Each row is a point. Two turns around zero, p and q, are shown by what they do to some points. Write where each new point lands after one turn and then the other. Backwards means that the second turn is done in reverse. Each puzzle has new turns, and all numbers are rounded.

Turn p:
[-4.8 -1.5 -0.4] -> [ 3.6  0.2 -3.5]
[ 4.3  4.2 -0.2] -> [-3.6  2.6  4.0]
[ 0.4 -3.0  1.5] -> [-0.5 -3.1 -1.2]
[ 0.7 -3.8 -0.2] -> [ 0.8 -3.8  0.0]
[-3.3  4.7  0.6] -> [ 0.2  5.4 -2.0]
[ 2.6 -0.6 -1.3] -> [-0.4 -1.3  2.6]
Turn q:
[-1.3  1.7  1.5] -> [-0.1  0.7  2.5]
[ 1.2 -0.2  2.5] -> [2.2 1.7 0.4]
[ 2.8 -0.1 -6.9] -> [-4.8 -0.6 -5.7]
[-2.7 -1.4  2.8] -> [ 2.6 -1.7  2.7]
Where do these land?
p, then q: [-2.0 -1.5 -0.8] -> [-0.2  0.7 -2.5]
q, then p backwards: [-3.7  0.3  3.8] -> [ 2.5 -0.7 -4.6]
q, then p: [ 6.6 -0.4 -2.0] -> [3.5 4.2 4.2]
p, then q: [-0.9  1.6 -0.9] -> [-0.9  1.7  0.5]

Turn p:
[ 2.1 -4.5 -1.1 -1.5] -> [ 1.7  3.7 -3.3  0.7]
[ 2.2  3.3 -0.5  4.8] -> [-0.4 -6.0 -1.7  0.4]
[-4.6 -0.8 -1.4  1.9] -> [ 3.9 -0.7  3.3 -0.6]
[ 0.6  0.4 -1.0  1.2] -> [ 0.6 -1.3 -0.9 -0.4]
[-3.5  1.0  5.2 -1.8] -> [-2.6  1.5  5.3  2.6]
[ 3.2  0.7 -1.3 -4.6] -> [-3.2  2.8 -2.7 -2.8]
Turn q:
[-0.8 -0.4 -4.3  0.7] -> [ 3.3 -1.3  2.5  0.9]
[ 6.3 -3.7 -0.3  0.2] -> [ 2.3 -3.3 -6.0  1.2]
[-0.2  1.5  3.1  0.1] -> [-2.3  2.0 -1.0 -1.4]
[-6.7 -3.0  4.2  0.7] -> [-6.4 -2.7  3.8 -3.1]
[-1.9  1.9  1.2 -2.8] -> [-2.5  2.4  1.4  1.6]
[-0.1  2.5 -1.0  1.1] -> [ 1.6  2.1  0.8 -0.8]
[ 3.3  1.3 -2.9 -0.2] -> [ 3.8  1.0 -1.5  1.7]
Where do these land?
q, then p: [0.2 0.5 2.6 0.6] -> [ 0.1  0.7  1.5 -2.2]
p, then q: [-2.1 -0.4  0.8 -4.7] -> [-2.4  4.6  0.8 -0.3]
q, then p backwards: [ 3.3  0.3 -3.6  3.7] -> [-1.3 -2.8 -4.5  2.8]
q, then p backwards: [-4.1  3.2  4.8 -2.6] -> [ 0.3  1.9  3.6 -6.3]
q, then p: [-1.2 -1.2  0.0  3.2] -> [-1.1  3.4 -0.4  0.4]
p, then q: [ 4.4 -3.2 -2.2 -3.2] -> [4.4 3.1 3.0 2.7]
q, then p: [-0.6  0.7 -2.4  3.1] -> [-2.9  1.6 -2.0  1.0]

Turn p:
[ 0.7  2.3 -1.0  2.5] -> [-0.7  3.1 -0.9  1.5]
[ 0.5 -1.4 -2.0  2.2] -> [-3.0  0.7  0.9  0.8]
[-3.4 -1.1  0.9 -1.2] -> [ 0.1 -3.2 -2.1 -0.5]
[-4.2  0.4  2.3 -2.9] -> [ 2.5 -3.7 -3.2 -0.7]
[ 4.3 -2.2 -4.3 -4.6] -> [ 1.0 -1.9  7.3  2.3]
[2.0 2.1 4.1 4.0] -> [ 0.1  5.1 -2.0 -3.4]
Turn q:
[ 1.2  1.9  2.6 -3.4] -> [0.0 3.1 3.1 2.1]
[ 4.9 -3.0  0.1  0.6] -> [ 3.0  3.2 -1.4 -3.5]
[-4.9  1.5 -2.7 -1.2] -> [-2.0 -3.3 -1.4  4.2]
[-0.5  0.0 -2.5  2.3] -> [ 1.0 -2.8 -1.5 -0.7]
[-3.9 -3.3 -1.9  0.0] -> [-2.9 -1.3 -4.3  0.7]
[3.1 2.9 4.4 1.8] -> [ 0.9  1.0  5.6 -2.8]
Where do these land?
p, then q: [ 1.6  1.4 -2.7 -2.2] -> [ 0.0 -0.1  2.0 -3.5]
q, then p backwards: [-0.2 -3.5  2.8  0.0] -> [ 0.8 -0.8  1.6  4.0]
q, then p: [-4.9 -3.6  4.3 -0.6] -> [ 0.0 -3.8 -5.7  2.9]
q, then p: [ 0.6  0.6 -3.3  1.4] -> [-1.6  0.1  3.3 -0.3]
p, then q: [ 2.9  5.1 -1.1  1.4] -> [ 3.0 -2.8  4.5 -0.6]
